Every row gives one point. Each copy is the shape, with its points in the same order, stretched, turned, moved and blurred by noise. Say if it was mirrored as well.

Shape, 7 rows:
[[ 0.74 -1.94 -1.16]
 [ 0.65 -0.79  2.63]
 [-1.38  2.15  1.74]
 [-0.07  3.52  0.48]
 [-1.69  1.93  0.30]
 [ 0.98  0.85 -0.90]
 [-0.73 -1.81 -1.33]]
Copy 1, 7 rows:
[[-0.09  2.58 -0.72]
 [-2.42 -1.40 -3.12]
 [-0.26 -3.08  0.22]
 [-0.67 -2.23  2.27]
 [ 0.39 -2.02  1.09]
 [-0.65  1.11  0.35]
 [ 0.53  1.91 -0.63]]
Copy 1 is: mirrored
Copy 2:
[[-1.07  2.16 -1.18]
 [ 1.51 -0.86 -1.57]
 [ 1.73 -0.69  2.10]
 [ 2.55  1.02  1.76]
 [ 0.61  0.36  2.83]
 [ 0.68  2.23  0.02]
 [-1.68  1.82  0.58]]
Copy 2 is: only turned

Shape:
[[-1.79  1.91 -0.78 -2.96]
 [ 0.09  0.38 -1.34 -0.37]
 [ 2.05  2.14  0.11 -0.19]
 [-0.93 -0.93  0.94 -2.12]
 [-1.23  0.39  0.95  0.33]
 [ 2.03  1.00  0.60 -2.85]
 [-2.27  0.49  1.84 -0.09]]
Copy 1, 7 rows:
[[ 4.46  0.18 -1.88 -2.50]
 [ 1.14  1.00 -0.96  0.70]
 [ 1.90  2.13  1.87 -0.52]
 [ 0.67 -2.92 -0.77 -1.47]
 [-0.38 -0.41 -1.21 -1.26]
 [ 3.01 -0.74  2.22 -1.45]
 [-0.34 -1.38 -1.64 -2.47]]
Copy 1 is: only turned
Copy 2 (7 x 4):
[[-0.35 -2.79 -0.78 -1.42]
 [ 0.86 -1.04  0.76 -0.91]
 [ 1.39 -0.24 -0.72 -0.09]
 [-1.09 -0.09 -0.52 -2.36]
 [-1.48  0.91 -0.31  0.08]
 [ 1.26 -1.24 -1.58 -2.02]
 [-2.65  0.79 -0.83  0.50]]
Copy 2 is: only turned
Copy 3, 7 rows:
[[-1.44 -1.82  2.39 -1.29]
 [ 1.01 -0.83  1.46 -1.15]
 [ 0.91  1.18  2.98 -0.13]
 [-0.60 -0.28  0.78 -2.41]
 [-1.01  0.06 -0.34 -0.43]
 [ 0.71  1.06  3.95 -2.07]
 [-2.29  0.06 -0.88 -0.37]]
Copy 3 is: mirrored
Copy 4, 7 rows:
[[-2.23 -3.74 -1.92 -2.73]
 [-0.82 -0.23 -0.63 -0.34]
 [-1.81 -1.47 -0.46  2.17]
 [-0.46 -2.17  0.57 -3.14]
 [ 0.67 -2.28 -0.54 -0.95]
 [-2.92 -2.10  0.39 -0.26]
 [ 0.86 -3.65 -0.62 -2.11]]
Copy 4 is: only turned

Shape, 11 rows:
[[ 0.69  0.50  1.21  0.99 -1.07 -0.40  1.37 -1.04]
 [ 2.38 -2.11 -1.35 -0.43 -1.73 -0.77  0.52 -0.84]
 [ 1.44  0.72 -1.08 -3.17  0.41 -0.12 -0.85 -1.40]
 [ 0.24 -0.87 -1.18  0.85 -1.38 -0.97  0.33 -2.69]
 [-1.52  0.39  0.76 -0.84  1.08 -2.11 -2.12  2.20]
 [ 1.42 -1.49  1.10  2.22 -0.69 -1.06 -1.57 -1.37]
 [ 1.78 -1.80  0.43  1.75  0.46 -2.53  0.23 -1.07]
 [ 0.06  1.83 -1.11 -2.75 -0.19  2.32 -0.74  0.30]
 [-0.44  0.67 -0.49 -2.24  2.01  0.71 -1.05  0.91]
 [ 0.87  1.38 -2.75 -1.57  0.53  1.82  0.05 -0.40]
 [-1.88 -1.73  1.60 -1.42  2.16 -0.43 -1.69  0.90]]
Copy 1:
[[ 0.89 -0.42 -0.92 -1.15  0.10 -1.23 -1.74 -1.12]
 [ 3.07 -2.63 -0.32 -1.08  0.20  0.61 -3.45  1.08]
 [ 0.67 -1.24 -0.87 -3.39 -2.42  1.46  0.90  1.74]
 [ 0.44 -1.11  0.16 -2.21  1.28  0.19 -3.77  0.46]
 [ 0.38  0.76  0.52 -0.98 -0.30  0.23  3.48  2.21]
 [ 1.52 -1.03 -1.56 -2.14  2.51 -1.90 -1.46  1.52]
 [ 1.78 -3.04 -0.30 -2.25  3.19 -0.75 -1.39 -0.12]
 [-0.47  0.84 -1.42 -0.10 -4.48  0.98  0.92  2.55]
 [-0.91 -0.58 -0.11 -0.81 -2.60  0.71  2.84  2.73]
 [-0.78 -0.95 -1.41  0.29 -2.71  1.78 -0.51  1.85]
 [-0.70 -0.76  1.86 -2.09 -0.83 -1.03  3.01  3.41]]
Copy 1 is: mirrored
Copy 2 (11 x 8):
[[-2.40  1.43  0.06  0.25  0.33  0.50  1.07  1.92]
 [-1.51  1.34 -2.84  1.55  1.90  0.63  4.97  2.09]
 [-0.24  0.10 -1.33 -0.09  4.08  0.40  1.25  0.49]
 [-0.90 -0.46 -1.09  0.28  0.21  0.96  3.51  2.81]
 [ 2.78  1.70 -0.63  1.03 -0.84  1.85 -2.86 -0.27]
 [-1.87  0.04 -2.20  2.57  0.39 -0.83  1.97  1.93]
 [-2.31  0.93 -3.79  0.86  0.11 -0.19  2.04  2.84]
 [ 1.15  0.08  1.58  0.20  2.45  0.23  0.28 -1.77]
 [ 2.15  0.61 -0.09 -0.17  1.46 -0.75 -1.84 -1.28]
 [ 0.41 -1.01  0.09 -0.10  1.31 -0.11  1.81 -1.69]
 [ 3.34  2.12 -0.28  0.58  0.28 -1.14 -2.73  1.35]]
Copy 2 is: mirrored
Copy 3 (11 x 8):
[[ 0.79 -1.64 -0.23  0.48 -0.21 -0.76 -1.35  1.03]
 [-2.40 -0.42  2.52  0.61 -0.48  0.55 -1.80  1.37]
 [-2.14 -0.15 -0.34  4.17 -0.70 -1.46 -0.86  1.59]
 [-1.58 -0.91  0.75  0.55 -2.60 -0.82 -1.85  1.71]
 [-0.31  2.14 -0.14 -0.32 -1.22 -2.41  0.85 -0.48]
 [ 0.41 -1.85  1.43  1.03 -2.16 -1.05 -1.25 -1.34]
 [-0.13 -1.62  2.59  0.46 -1.58 -1.10 -0.71  0.61]
 [-1.24 -0.31 -2.78  3.29  0.22 -0.16  0.57  0.57]
 [-1.21  0.58 -1.67  3.15 -0.46 -0.81  1.86  0.02]
 [-2.59 -1.24 -1.63  2.77 -0.33 -0.49  1.10  1.26]
 [ 0.83  1.98  0.12  2.41 -2.61 -0.60  1.87 -0.84]]
Copy 3 is: mirrored

Shape (14 x 9):
[[-0.74  2.66 -0.79  0.79 -0.52  1.79 -1.67  0.97 -1.39]
 [ 1.14 -1.64 -0.33  1.43  0.50 -1.11 -0.64 -0.77  0.46]
 [-1.35  1.14  0.53  0.43  0.06  0.25 -1.91  2.90 -2.17]
 [-1.76  3.03 -0.03  1.09  0.71 -0.72 -0.90  0.95 -0.78]
 [-0.03 -1.14 -1.10 -0.48  0.91 -0.59 -0.10  0.01 -1.30]
 [ 1.49  0.67 -0.47 -0.21  0.60 -1.54 -2.07 -2.27 -0.11]
 [-1.51 -0.73 -1.02  1.12  0.44 -0.24 -0.58 -1.39 -1.74]
 [-0.92 -0.11  1.51 -4.12 -0.79  1.89 -0.32 -0.31 -0.68]
 [ 0.46 -1.05 -0.71  0.59  0.14 -0.39  0.69 -1.18  1.40]
 [-2.18 -1.82  0.15 -3.30 -3.15 -0.99 -1.12  0.18  0.36]
 [ 1.05 -0.49 -1.71 -0.78 -0.50 -2.16  0.40  0.56 -0.77]
 [-1.31 -1.12  2.70 -3.56 -0.83 -1.21  0.26 -0.87 -0.77]
 [-1.75  1.90 -1.27  0.75  2.83  0.25 -2.24  0.69 -0.49]
 [-0.23 -1.08  2.09 -4.15 -0.78  1.50 -1.48 -1.66  0.87]]
Copy 1, 14 rows:
[[-2.85 -1.20 -0.89 -0.27  0.60  1.07  1.00 -3.05  1.42]
 [ 0.11  0.14  0.63  0.46 -2.43  0.32  1.25 -0.12 -1.98]
 [-0.86 -1.82 -0.83  1.46 -0.73  2.54  1.32 -1.74  3.24]
 [-2.67  0.64 -0.94  1.05  0.24  0.29  1.22 -1.69  2.02]
 [ 0.45 -0.99  0.62  0.95 -0.81 -0.23  0.83  0.68  0.30]
 [ 0.04  1.46 -0.07 -0.79 -0.27 -0.99  1.54 -1.88 -0.36]
 [-1.20 -0.01  1.31  0.66 -0.33  0.37  2.29  1.27 -1.19]
 [ 2.49 -0.35 -1.09 -1.67  2.32  0.98 -1.47  0.91  2.89]
 [-0.14  0.53  0.53 -0.21 -1.25 -0.19 -0.10  0.44 -1.99]
 [ 2.34  0.06  2.83 -0.14 -1.14  2.13 -1.71  2.41  3.05]
 [-0.02 -0.37  0.14  0.41 -2.87 -1.38 -0.75  0.34  1.37]
 [ 3.59  1.56 -0.76 -1.74  0.20  1.19 -1.14  3.50  3.24]
 [-1.29 -0.20  0.08  3.28  1.69  0.04  2.23 -2.38  0.45]
 [ 3.87  0.62 -0.22 -2.01  2.11  1.69 -1.01  0.68  1.75]]
Copy 1 is: mirrored
Copy 2 (14 x 9):
[[-2.00 -1.08  1.02  1.91 -1.13  2.63 -0.22 -3.44 -2.25]
 [ 1.40 -0.21 -0.04 -0.86 -0.04 -3.10 -1.02  0.01  0.38]
 [-2.09  0.06  0.09  1.94 -1.02  1.71 -2.89 -0.71 -1.93]
 [-3.33 -0.05  1.93  1.39  1.01  0.77 -0.44 -1.85 -0.37]
 [ 0.71 -0.34  0.18  1.14 -0.55 -1.19  1.26  1.47 -0.03]
 [-1.31 -3.99  1.60 -0.07  0.68 -2.06  0.45  0.55  0.55]
 [-0.34 -0.15  0.85  1.74 -0.32 -1.13  0.90 -1.19  1.97]
 [-1.07 -3.53 -2.01  0.15 -1.25  4.21  0.18  3.36  0.08]
 [ 1.47  0.09 -0.07 -1.14  0.53 -1.53  0.73  0.00  0.94]
 [ 0.05 -1.97 -1.26  1.81  1.86  3.41 -2.52  3.03  3.39]
 [ 1.26 -0.42 -0.38  1.50  1.50 -1.66  1.46  1.76 -0.55]
 [-1.33 -2.80 -2.75 -0.16  1.12  1.22 -1.06  4.96  2.78]
 [-2.66 -0.77  4.24  1.12 -0.93  0.56  0.30 -1.02 -0.73]
 [-0.65 -4.98 -1.42 -1.46 -1.08  3.38 -1.41  3.92  1.38]]
Copy 2 is: only turned

Shape:
[[ 1.01  1.42 -2.54  1.80  0.06 -0.11 -1.24 -0.46  0.28  0.50  1.70]
 [ 0.97  0.21  0.65  2.08  2.06  0.71  3.35 -0.24  0.37 -1.90 -1.45]
 [ 0.75 -1.88  0.55 -0.30 -0.75  0.28 -1.72  0.19 -1.70 -0.83 -0.10]
 [-1.65  0.76  0.95 -1.82  1.34  0.96 -1.31 -0.80 -1.16 -1.21 -0.24]
 [-1.42  0.49  0.83  1.78  0.99  1.09 -0.93  0.00 -0.84  1.69 -1.69]
 [-2.40 -0.45  0.86  0.88 -0.38 -0.54 -0.68  0.08 -0.49 -1.69 -0.69]
 [-0.84 -0.22  0.78  0.61  1.31 -0.14 -2.21  0.73  1.46 -0.68  0.14]
 [ 0.67 -2.58  0.60 -4.73  0.12 -0.48  4.87 -0.01 -1.60  1.60 -0.49]
 [-0.79 -2.13  0.21 -3.58  1.75 -0.75 -0.17 -1.76 -1.44  1.39  1.26]
 [-0.78  0.84 -0.64  1.96  1.18 -1.82 -1.19  0.41 -1.91  0.48 -1.20]
 [-1.78 -0.89 -4.87 -3.40  0.60 -0.43 -1.42  0.48  0.12  1.42 -1.18]
 [ 1.02  1.19 -0.75  1.20  0.37  0.32  2.87 -2.77  2.63 -0.48 -1.48]
 [ 1.20  0.98  0.18 -2.32  0.34 -2.33 -2.25  0.77 -0.64 -1.36 -0.51]
 [ 0.81  0.91 -0.53  1.87 -0.01  0.53  2.84  0.18 -0.17  0.85  0.45]
 [ 0.30  0.37  0.84 -0.08 -0.61 -0.91 -1.45  0.76 -0.54 -0.86  0.98]]
Copy 1:
[[-0.35  0.01  1.59 -2.16  0.24  0.35  1.72  0.36  0.01  1.66  2.12]
 [ 2.78 -3.53  0.00 -0.55  0.75  0.46  0.32 -2.76  1.23 -1.31 -2.38]
 [-3.23 -0.49 -0.53 -1.75 -1.71  0.93 -0.58  0.51 -2.47 -0.21 -1.35]
 [-0.83  2.16  0.00 -0.93 -0.54 -0.52 -2.67  0.13  0.30 -0.61 -1.52]
 [ 0.71 -0.78 -1.49  0.35 -3.35 -0.60 -0.70  0.96 -1.26  0.88 -0.71]
 [-1.19 -0.67 -2.07  0.98 -1.60  1.57 -0.46 -1.19 -0.51  0.20  0.42]
 [ 0.46  1.41 -0.53 -0.39 -2.10  0.05 -1.85 -0.87 -1.91  0.74  1.39]
 [ 1.59 -0.97  0.53 -0.88 -0.21 -0.38 -1.18  2.13 -0.96 -7.30 -4.95]
 [ 0.95  3.94 -0.12 -3.02 -0.83 -0.03 -1.77  2.53 -1.52 -3.04 -2.14]
 [-0.35 -1.15 -1.55 -0.68 -3.74  1.58  0.16  1.39  1.10  0.34  2.89]
 [ 0.40  3.11 -0.60 -2.20 -3.07 -2.77  1.40  1.57  0.61 -3.41  2.97]
 [ 4.16 -3.67 -0.99 -1.03  3.64 -0.95  0.62 -2.53  1.41 -1.33 -1.05]
 [-2.28  0.10 -0.18 -1.56 -0.80  0.29 -3.12  0.82  0.57 -1.89  3.06]
 [ 1.66 -2.97  1.40  0.12 -0.07  0.52  1.36  0.08 -0.02 -0.48 -1.53]
 [-2.31 -0.13  0.47 -0.16 -1.08  1.38 -1.59  0.24 -1.29  0.22  0.87]]
Copy 1 is: mirrored
Copy 2:
[[ 1.10  2.53 -0.91 -3.07 -0.29  0.60  0.22 -0.88 -0.41 -1.89  0.27]
 [ 1.51 -0.34 -0.93 -1.07 -1.08  1.18  0.88 -0.09  1.25  4.09 -1.13]
 [ 0.27  0.66  0.64  1.11  0.84  2.30 -2.01  2.48 -0.71  0.53  0.81]
 [ 1.38 -0.83  0.12  2.55  0.55  0.42 -0.74  2.56 -0.98 -1.20 -1.83]
 [ 0.57 -1.11 -1.18  1.50 -0.47  1.61  1.56  1.00 -0.20 -0.47  1.86]
 [ 0.42 -0.76 -2.11  0.90  1.23  1.47 -1.81  2.49 -0.05 -0.02 -0.59]
 [ 1.34 -0.24 -1.32  2.58 -0.52  0.50 -2.18  1.06  1.26 -0.73  0.98]
 [-4.40 -0.74  3.25 -1.53  0.32 -1.44  2.46  2.13  1.34  3.41 -1.07]
 [-2.08 -1.95  2.21 -0.54 -0.93 -0.94 -0.84  2.67  0.47 -1.00 -0.31]
 [ 1.62 -0.48 -0.67 -1.83  0.87  2.35  0.57  1.93  1.76 -0.95  1.49]
 [-2.68  2.62  0.08  0.60 -0.62  1.25  1.42  3.17  2.90 -4.13 -0.79]
 [-0.68 -0.16 -0.29 -1.19 -1.21  0.89  1.06 -3.27  0.66  2.16 -2.36]
 [ 1.31  0.36  2.09  1.09  2.45  1.14 -1.98  1.47  2.13 -1.34 -0.79]
 [-0.15  0.97 -0.96 -3.25 -0.12 -0.10  2.56 -1.20 -0.49  2.23  0.15]
 [ 1.22  0.57 -0.25  0.21  1.89  0.43 -1.77  1.17 -0.29 -0.39  0.15]]
Copy 2 is: only turned
Copy 3:
[[-0.73  0.07 -1.21  1.65  1.92 -0.73 -1.55 -1.93  0.49  1.59 -0.41]
 [ 1.57 -1.47 -0.02  1.28 -2.94 -3.03  1.15 -0.72  0.37  0.64  1.32]
 [-0.35 -1.34 -1.45 -0.38 -1.10  2.22 -0.85  1.37 -1.38 -0.37  0.55]
 [-1.38 -1.60 -0.62  1.34 -0.49  2.02  1.09 -1.05  0.53 -2.26  0.15]
 [-2.42 -2.05 -1.75  0.46  0.80 -1.32  0.21 -0.89 -1.83 -1.11 -0.48]
 [ 0.01 -2.01 -2.47  1.84 -0.49  0.19  0.06  0.39 -1.23 -2.11 -0.62]
 [-1.49 -2.26 -0.86  1.30  0.42 -0.17 -0.86  0.29  1.18 -0.65 -0.60]
 [ 1.72  2.39  2.33 -3.81 -4.18  1.59  2.65 -1.29 -0.15 -3.08 -1.06]
 [-1.13 -0.15  0.84 -1.92 -1.89  4.25  0.79 -2.08  1.22 -1.70 -1.77]
 [-0.66 -1.40 -4.29  0.40  0.42 -0.39  0.12 -2.07 -0.68 -0.22 -0.97]
 [-0.87  1.52 -1.64 -0.67 -0.06  2.57 -4.14 -3.61  1.45 -4.44 -1.74]
 [ 2.82 -1.06  1.30  0.95  0.49 -2.65 -0.38 -2.06  0.84  0.73  0.13]
 [ 1.00 -0.52 -3.32 -0.81  0.87  2.48 -0.12 -0.57  1.67 -0.57 -0.01]
 [ 0.30  0.66  0.44  0.81 -0.53 -2.78  1.48 -0.89 -0.73  0.88 -0.72]
 [ 0.05 -0.99 -1.70  0.57  0.82  1.12  0.16  0.63  0.08  0.00 -0.40]]
Copy 3 is: mirrored
Copy 4, 15 rows:
[[-0.36  1.70 -0.52  1.78  1.48 -0.94 -1.93  2.29 -0.48 -0.17 -2.73]
 [-2.44  1.25 -1.30  0.39 -5.29 -0.58  0.09  1.22 -0.27  0.74  2.31]
 [ 1.06 -1.10 -1.41 -1.56  0.18  1.74 -0.01 -0.05  1.17 -0.40 -1.49]
 [ 2.22 -2.00 -0.15  0.82 -1.90 -0.08  0.01 -1.48  1.66 -1.53 -0.43]
 [-1.41 -1.43 -0.88  1.55 -1.27  1.27 -2.41  0.62  0.43 -0.80 -0.03]
 [-0.03 -3.55 -0.08  0.18 -1.96  1.05 -0.03  0.58  1.94  0.76 -1.60]
 [-0.35 -1.48 -2.03  1.81 -0.46 -0.45  0.44  0.74 -0.65 -0.60 -1.19]
 [-0.48  0.23  1.77 -6.57 -0.53 -0.95 -0.26 -4.65  0.85 -0.72  3.41]
 [ 0.09  0.50  0.98 -1.93  0.54 -0.86 -0.34 -4.84  1.54 -0.43 -0.96]
 [-0.62 -1.28 -0.78  0.75  0.13 -0.43 -2.20  1.94  2.18  0.25 -1.11]
 [-0.57 -1.22  1.65 -1.68  3.19 -2.51 -0.19 -0.27  0.51 -5.23 -2.48]
 [-2.92  2.49  1.01  1.84 -2.57 -0.35  1.40 -0.09 -0.78  1.47  1.93]
 [ 2.32 -0.82 -1.17 -0.96  1.61 -0.88  1.04  0.62  1.71 -1.72  0.81]
 [-1.31  1.25 -0.06 -0.48 -1.60  0.12 -2.91  1.20 -1.22  0.87  0.69]
 [ 1.40 -1.08 -0.82 -0.13  0.19  0.26 -0.59  0.69  0.93  0.54 -0.77]]
Copy 4 is: mirrored

Shape:
[[-1.01 -0.29  0.78  1.11  0.71  1.51 -1.22  0.46 -0.40  3.07  0.65  0.33]
 [ 0.93 -0.47 -0.94 -1.04  1.32  0.27 -1.29  0.54 -1.33 -0.71  1.36  0.47]
 [-0.56 -0.75  0.33 -0.94  0.48 -0.44 -2.28 -0.74  1.26 -0.02  0.59  2.82]
 [-0.62  1.15  1.32 -0.52  1.18 -0.65 -0.43 -1.53  1.74 -2.04 -0.78  0.56]
 [ 2.00  2.64  1.22  0.58  0.95  1.28  0.04 -1.73  2.13  0.57  0.44  0.22]
 [-0.48 -0.85  0.61  1.73 -0.39 -0.32 -1.69  1.16 -0.09 -1.06  2.11 -2.33]
 [-0.23  1.18 -0.95 -0.07 -0.80 -2.82 -1.66 -1.11 -1.17 -0.26 -0.89 -1.23]
 [-0.16 -3.65 -0.87  1.03 -1.55  0.74 -1.72  0.53 -2.87  0.99  2.19  1.53]
 [-0.89 -0.86  1.44  1.13  0.76 -3.01  0.58 -0.66 -2.16  0.24 -0.65  2.20]
 [ 0.50  0.38  1.89  1.48 -0.60 -1.02 -1.31 -0.23  3.09 -0.78  1.45 -0.27]
 [-0.98 -0.32 -3.01  1.62  0.21 -3.41 -0.97  0.98 -0.38 -0.78 -1.63  2.68]
 [-0.75 -0.96  1.07  1.82  1.21 -0.27 -0.52 -2.82  2.55 -1.59  0.38 -2.78]
 [ 3.12 -0.99 -0.39 -0.96  0.23  0.85 -1.15  2.40 -0.13  2.19  0.52 -2.21]
 [ 0.93  0.03  0.70  0.17 -2.88  1.19 -1.40  1.50 -0.09 -1.64 -1.03  0.62]
 [ 1.97 -3.07 -2.18 -1.18  1.38  0.79 -0.28  1.73  0.03 -0.79 -0.11 -1.30]
 [-2.62  0.37  0.58  0.60 -1.49 -1.21  0.99 -1.60  1.31 -1.19  1.00  1.04]]
Copy 1, 16 rows:
[[-0.90 -0.14 -0.72 -0.65  1.10  2.94 -1.64  1.77 -0.80 -1.72 -1.03  0.82]
 [-0.32 -0.61 -1.46 -0.06  0.83  0.16 -2.86 -1.20 -0.43 -0.75  1.58 -0.50]
 [-1.22  1.01 -1.13 -2.17  0.71  3.45 -0.32 -2.31 -0.18 -1.22  2.01 -0.89]
 [-0.48  0.25  2.57 -2.82 -1.34  0.61 -0.09 -1.56  1.13  0.57  1.57 -2.33]
 [-0.50  2.06  1.43 -2.88  0.28 -1.58 -1.88 -0.94 -0.81 -1.60 -0.40 -0.32]
 [-0.94 -2.12  1.05 -0.62 -0.71  0.94  0.25  2.57 -0.45  0.98  1.93  2.72]
 [-0.28 -1.13  0.80 -0.44  1.26 -1.78  2.85  0.80  0.49 -0.57  2.34 -1.94]
 [-2.21 -0.43 -2.62  0.28  4.15  3.24 -1.24  1.57  0.43  0.29  1.55  2.95]
 [ 2.41 -0.75  2.49  0.54  3.49  2.71  0.45  1.23  1.19  0.70  3.00 -1.50]
 [-0.10  0.76  1.95 -2.30 -0.83  1.47  1.36  0.60 -0.78 -0.03  2.29  1.67]
 [ 2.75 -2.79  0.76 -0.29  3.95  2.24  3.46 -2.72  0.73 -0.73  1.75 -1.55]
 [-3.95 -0.32  4.68 -1.04 -1.45  0.42  0.81  0.38 -1.01  2.06  0.79  0.05]
 [-0.29  1.44 -1.82  3.58 -0.74 -1.18 -2.20  0.77 -0.31 -3.35 -0.61  1.44]
 [ 0.00  0.90 -0.63 -2.90  0.41  0.06  1.05  0.60  4.65 -1.18  0.76  2.21]
 [-1.09 -0.05 -0.77  3.69 -0.45  0.08 -2.39 -2.09  0.50 -0.59 -0.50  0.31]
 [-0.19 -0.32  0.44 -2.96  0.76  2.32  2.26  0.79  0.26  3.93  1.99 -0.78]]
Copy 1 is: only turned
Copy 2 (16 x 12):
[[ 0.44 -1.49 -2.25  1.12 -0.34  0.09 -1.98  0.25  0.74  0.00  0.04 -1.29]
 [ 1.65 -2.15  0.51  0.00  0.06 -1.43 -0.29  0.11 -1.14  0.72 -0.34 -1.10]
 [-0.47  0.56  1.15 -1.84 -0.40 -1.93 -1.40 -0.72 -0.89  0.51 -0.48 -0.43]
 [-0.42  2.30  1.85 -0.22  0.74 -1.30  0.88 -0.84  0.14  1.17 -0.94  1.35]
 [-1.41  0.23 -1.22  0.54  2.76 -1.46  1.52 -1.34  2.58  0.30  0.58 -0.70]
 [ 1.15 -2.16 -1.59  0.28 -2.77  0.39  0.94  1.86 -0.99  0.95 -0.10  0.36]
 [ 1.45 -0.95  1.52  0.13 -0.60  1.34 -0.73 -1.42 -0.43  1.85  1.50  2.63]
 [-0.76 -2.79 -1.40 -0.65 -2.83  0.86 -1.11  2.69 -2.99 -1.30  0.43 -2.63]
 [ 0.28  2.96  1.45 -0.18 -0.07  1.09 -0.42  1.71 -1.84 -1.18  1.53  0.15]
 [-0.52  1.19 -0.78 -1.21 -0.74 -0.32  1.37  0.36  0.99  0.74 -0.41 -0.09]
 [ 1.11  1.21  3.25  0.29 -2.20 -0.49 -0.85 -0.74 -0.13  1.45  1.71 -0.12]
 [-0.74  1.34 -0.83  0.11 -0.53  1.97  2.01  2.72 -0.64  2.11 -1.10  0.90]
 [ 2.93 -3.70 -1.97  0.32 -0.29  0.79 -0.82 -1.77  0.98  0.62 -0.32 -3.74]
 [-0.74 -2.22 -0.30  0.08 -2.37 -0.39  0.55 -2.98  0.09 -0.28 -0.26 -1.02]
 [ 2.24 -2.07  0.82  0.72 -1.32  0.45  0.28  0.20 -0.46  1.90 -1.36 -4.42]
 [-2.22  2.07  2.39 -1.63  0.31  0.35  0.53  1.92  1.03 -1.21  0.18  1.77]]
Copy 2 is: only turned
Copy 3:
[[ 0.45  1.16  3.61  0.94  1.96  0.20 -1.86 -1.78 -0.24  1.16 -0.31 -0.24]
 [ 1.14 -2.20  1.37 -0.94 -0.45 -0.23  0.90  0.17  0.79 -0.77 -1.71  0.89]
 [-0.21  1.23  2.45 -1.00 -0.64 -2.56  2.10 -1.82  1.10 -2.57 -0.01 -1.29]
 [ 1.75  1.71 -1.00  0.27 -1.27 -1.29  2.59  0.98 -0.47 -4.08  1.40  0.30]
 [ 3.36  1.95 -0.18  1.32 -1.49  0.02 -3.34 -0.93 -1.71 -3.30 -0.04 -0.09]
 [ 0.40 -1.63  1.25 -1.23  3.02 -0.01  1.73 -1.38 -1.13 -0.10  0.49  2.93]
 [ 1.02  2.06 -1.91 -3.00  1.98  0.08  2.23  0.53  0.23 -0.17 -0.09  0.16]
 [-2.94 -2.00  2.48 -1.76  2.74 -1.14  0.86 -3.47  2.28  2.42 -0.15  1.03]
 [-3.09  3.25 -1.33 -1.53  2.08  0.21  1.83  0.80  3.13 -2.31  1.88  0.40]
 [ 0.99  1.38  0.34 -1.20  0.86 -1.77  0.07 -1.27 -1.41 -4.22  1.11  1.21]
 [-4.96  3.34  0.02 -4.40 -0.93 -2.41  2.48  1.14  1.00 -0.31  0.60  0.62]
 [ 2.65  1.23 -0.68 -0.14  2.23 -2.27  1.95  0.90 -1.14 -1.59  4.48  2.27]
 [ 2.26 -1.73  1.32  0.03  3.25 -0.59 -2.31 -0.95 -1.02  1.34 -3.16  0.99]
 [-1.28 -0.14 -1.52  0.80 -1.01 -0.53  2.08 -3.79 -1.97 -0.05 -0.99  1.38]
 [ 0.12 -3.15  0.44 -0.43  1.80 -2.92  1.25  0.85  0.04  0.92 -0.50  2.19]
 [-1.60  0.72 -1.10 -0.32  0.61 -0.77  1.31  0.17 -0.87 -2.57  3.67 -0.24]]
Copy 3 is: mirrored
